Each row of a before or after table is a point. One or more steps were done to the points. Then noise was added and the rows were shuffled. The steps act on columns, c1 being the first. Write out the steps. A step turns or swaps two columns, mirrors them in a line or flattens them onto one, adds a multiple of one to another, or multiplies or shifts one. Angles are multiples of 10 degrees, from the lower column toward the higher: turns from -170 to 170, lines from 10 to 170 but not 90. Use the fewest steps. Two steps may share a column if one is a turn and the other turns, adds or multiplies; they go together, in the order done. Otherwise the lowest column goes first.

Before (13 x 3):
[[ 3.4  3.2  1.8]
 [ 0.3  2.5 -3.1]
 [ 1.5  2.1  1.1]
 [ 4.0  0.3 -2.0]
 [ 0.2  0.3 -2.8]
 [ 3.5  4.0 -1.4]
 [ 2.9  2.8  1.5]
 [-4.6 -2.8 -2.7]
 [-0.7  0.0 -0.3]
 [-8.8  3.4  4.9]
 [-0.8 -0.5 -1.0]
 [ 1.4 -0.7 -1.8]
 [ 1.0  0.8  0.1]]
After (13 x 3):
[[-1.0  7.0  2.9]
 [-6.2  8.3 -8.0]
 [ 1.0 -1.5 -1.1]
 [ 1.8 -7.1 -4.9]
 [-0.8  5.2  1.7]
 [ 1.8  9.8  3.1]
 [-1.3  8.0  3.7]
 [ 0.2  0.4 -0.7]
 [ 3.4  6.2 -0.5]
 [ 3.1  0.8 -0.4]
 [ 0.0  2.2  1.2]
 [ 2.4 -1.9  0.8]
 [ 2.6  0.6  3.6]]
Steps: turn c1 and c3 by 80 degrees; multiply c2 by 2.5

Before (9 x 8):
[[ 3.8  1.1 -3.0 -0.1  3.1  1.5 -1.1  3.7]
 [ 0.1 -0.3  0.6 -0.7  2.1 -2.1  3.6  3.7]
 [-3.9 -3.5 -2.9  1.5 -0.6 -2.9 -4.8 -1.4]
 [-1.7 -1.2 -2.6  2.8 -4.9 -0.6  3.1 -0.1]
 [ 0.5 -6.4  0.5  5.0  1.9 -0.7 -1.6 -2.1]
 [-2.4 -3.8 -0.9 -0.6 -0.9 -0.5 -1.7 -5.8]
 [-4.5  0.3 -3.7  3.9 -1.8 -2.3  1.1 -4.3]
 [-1.1 -1.5 -1.0 -1.0  4.3  2.9  1.8  4.9]
 [-1.4  1.1  3.5  0.5  1.2  1.6  1.7  3.4]]
After (9 x 8):
[[  0.4 -19.3   0.5   5.3   1.8  -1.5  -2.2  -1.6]
 [ -1.2   3.3   3.6   0.5   1.3   3.6   3.3   1.6]
 [ -4.5   0.5  -3.7   3.8  -1.7   4.3  -4.2   1.2]
 [ -1.0  -4.6  -1.2  -0.9   4.5   4.6   4.8   1.7]
 [ -2.3 -11.4  -1.0  -0.7  -0.8   3.0  -5.7  -1.9]
 [ -1.8  -3.6  -2.5   2.6  -5.1   2.0   0.0   3.3]
 [  3.7   3.8  -2.9   0.0   3.4  -4.5   3.6  -1.2]
 [ -4.1 -10.5  -2.9   1.7  -0.3   3.0  -1.4  -4.9]
 [  0.2  -0.9   0.4  -0.9   2.2  -2.2   3.6   3.6]]
Steps: add -1.5 times c1 to c6; multiply c2 by 3; swap c7 and c8
